Every row gives one point. Any point is a mix of the corners, with weights that add up to 1. It lies inside the corners' shape when no weight is negative. Say inside or outside, and name the corners with a negative weight.

Corners:
(1): [ 45 -26]
(2): [-36  28]
(3): [-44   0]
Points:
[-39   2] => inside
[14  4] => outside (3)
[-3 15] => outside (3)
[ -1 -11] => inside
[-65  31] => outside (1)
[-20  15] => inside
[ 34 -28] => outside (2)
[-59  14] => outside (1)

Corners:
(1): [ 13 -47  13 -26 -19  11]
(2): [32 21 12  7 18  1]
(3): [ -5 -30 -40 -64  -6  23]
(4): [ 61   7 -46  56  16 -28]
(5): [-70 -28 -40  23   5  30]
(6): [-37 -55 -12 -35  -3  85]
(7): [ -1 -18  13 -28 -56  72]
Points:
[ 11 -17 -12  12  -1  18] => outside (3)
[-10 -37 -22 -16  -8  36] => outside (2)
[22  9  5  3 11  9] => inside
[ 17 -49   0 -49 -29  46] => outside (2, 5)
[  5 -11   3 -14 -15  39] => inside
[-19 -43 -43 -14  -1  25] => outside (2, 7)
[-19 -41   1 -47 -22  45] => outside (4)
[  0 -20 -35   6   7   7] => outside (7)
[-20 -47 -20 -20 -15  46] => outside (2)

Corners:
(1): [ 12 -67 -45  20  40  -3 -16 -13   5  -3  16]
(2): [-29 -10 -38  12  10   3  21 -64   5   2 -13]
(3): [ 30  19   3 -16  13   2 -27  15 -10 -13  -5]
(4): [ 20   8  12  29 -31 -21 -37  10  10  24  33]
(5): [-34  11 -27  20  57 -15  -7  17   0   6  14]
(6): [-34 -15   7  22 -31   5   9 -39 -43  16  39]
(7): [ -9   4 -30  26  -4 -82 -46  29  10   5 -95]
(8): [-13   0  28  28  30 -14  26 -14   3  -4  30]
(9): [ 62  15 -43  -3 -10  -5   5   2 -34   1 -28]
(10): [-11  -9   2  23 -16  -3   8   4  11  12 -78]
(11): [ 26 -16  13 -28 -38  -2   8 -24  -1  35  35]
(12): [-27   3   0  13 -10 -15   8  17   0 -22  28]
Points:
[12  0 -5 10 -1  0 -4 -6  7  5 21] => outside (6, 7)
[-11 -11 -19  14  -6 -15  -3 -11  -4   8  -2] => outside (3, 8)
[ 16   1  -8   4 -12 -25 -12   9   4   0 -18] => outside (5, 6)
[  2  -3 -10  12 -12  -5   2 -13 -22   7   2] => inside
